Rows are points. Each copy is the shape, with its points in the same order, turned, moved and blurred by noise. Is it also mirrored, or only turned?
In the rows, 128 means zero.

Shape (9 x 3):
[[117 159 148]
 [104 137 143]
 [108  91 126]
 [131 134 119]
 [111 141 146]
 [142 162 192]
 [112  56 117]
 [124 118 102]
 [120 158 110]]
Copy 1 (9 x 3):
[[148 167 142]
 [136 154 162]
 [114 109 179]
 [123 132 133]
 [135 152 156]
 [197 161 149]
 [ 97  85 189]
 [100 126 139]
 [110 159 127]]
Copy 1 is: only turned
Copy 2 (9 x 3):
[[140 178 134]
 [121 167 119]
 [ 98 126 102]
 [144 140 119]
 [126 168 125]
 [129 183 184]
 [ 80  98  93]
 [137 127  99]
 [161 159 108]]
Copy 2 is: only turned
Copy 3 (9 x 3):
[[140 121 157]
 [121 112 140]
 [106 116  92]
 [127 145 127]
 [131 116 141]
 [187 103 156]
 [ 96 115  57]
 [108 150 114]
 [115 149 154]]
Copy 3 is: only turned

Shape (9 x 6):
[[168  79 163 143 132 114]
 [120 127 112 113 126 134]
 [114 156 102 143 128 154]
 [ 96 132 118 169 105 127]
 [141  67 160 108 172 122]
 [159  85 152 114 130 141]
 [153  78  64 122 151 109]
 [117 173 100 144 127 111]
 [105 148 110 119  91  98]]
Copy 1 (9 x 6):
[[ 71 155 128 155 119 153]
 [120 110 136 103 151 144]
 [150  89 155 124 163 142]
 [137  74 129 147 125 133]
 [ 38 141 122 126 157 159]
 [ 77 147 136 122 125 172]
 [118 154  73 119 179 155]
 [152 100 145 128 157  98]
 [138 103 124 104 119  95]]
Copy 1 is: mirrored
Copy 2 (9 x 6):
[[146  66 156  92 121 111]
 [128 131 108 128 128 138]
 [111 136 119 171 132 135]
 [125 128 114 165 107  87]
 [184  99 154  82 128 144]
 [140  83 137  94 110 146]
 [168  77  86 126 179 137]
 [ 99 147 117 154 158 104]
 [105 146  85 125 128  95]]
Copy 2 is: mirrored

Shape (12 x 9):
[[106 131 107 173  90 166 101 137 112]
 [138 121 112 133 174 119 146 122 162]
 [144 148 137 133 107 156 101 139 122]
 [117 170  98 117 118 166 134 125 161]
 [122 115 110 125 118 147 214 136 159]
 [ 81 114  97 112 102 171 119 126 149]
 [134 112 151 134 106  87 110 126 157]
 [116 121 118 134  94 144 111  49 127]
 [132 116 111 125  89 171 106 102 166]
 [134 113  84 121  99 122 146 136 138]
 [118 133 121 125 201 145 160 119  87]
 [110 196 178 168 106 149  96 132 123]]
Copy 1 (12 x 9):
[[128 114 144 131  70 120 130 104  68]
 [145 102 123 146 160 119 103 143 144]
 [107 132 119 124  89 142  97 124  99]
 [165 130 127 137 101 162 107 101 137]
 [192 125 170 119 151 169 118 164 112]
 [152  89 130 129  94 173 156 107 113]
 [103  94 132 167  98 137 101 184 119]
 [ 90  91 186 166  99 163 118 100 124]
 [132  75 142 137  90 179  98 109 111]
 [149  99 160 108  98 136 118 155 130]
 [117 150 134 120 189 108 142 114 131]
 [105 178 112 187  76 136  99 114  76]]
Copy 1 is: only turned
Copy 2 (12 x 9):
[[125 119 130 153 151  98 157 165 106]
 [123 179 104 129 127 158 117  98 140]
 [103 119 126 107 151 131 134 166 121]
 [ 80 120  94 160 147 146 117 132 118]
 [129 141 115 166 111 196 109 106  71]
 [113  91 107 150 149 113 131 102  97]
 [121 126 139 103  82 141 143 124 153]
 [ 93 139 101 119  87  72 119 136  91]
 [ 92 109  81 118 119 119 153 124  98]
 [150 115  90 146 108 152 118 132 116]
 [139 193 135 125 172 136  61 115 110]
 [ 60 135 182 132 145 118 141 178 133]]
Copy 2 is: mirrored
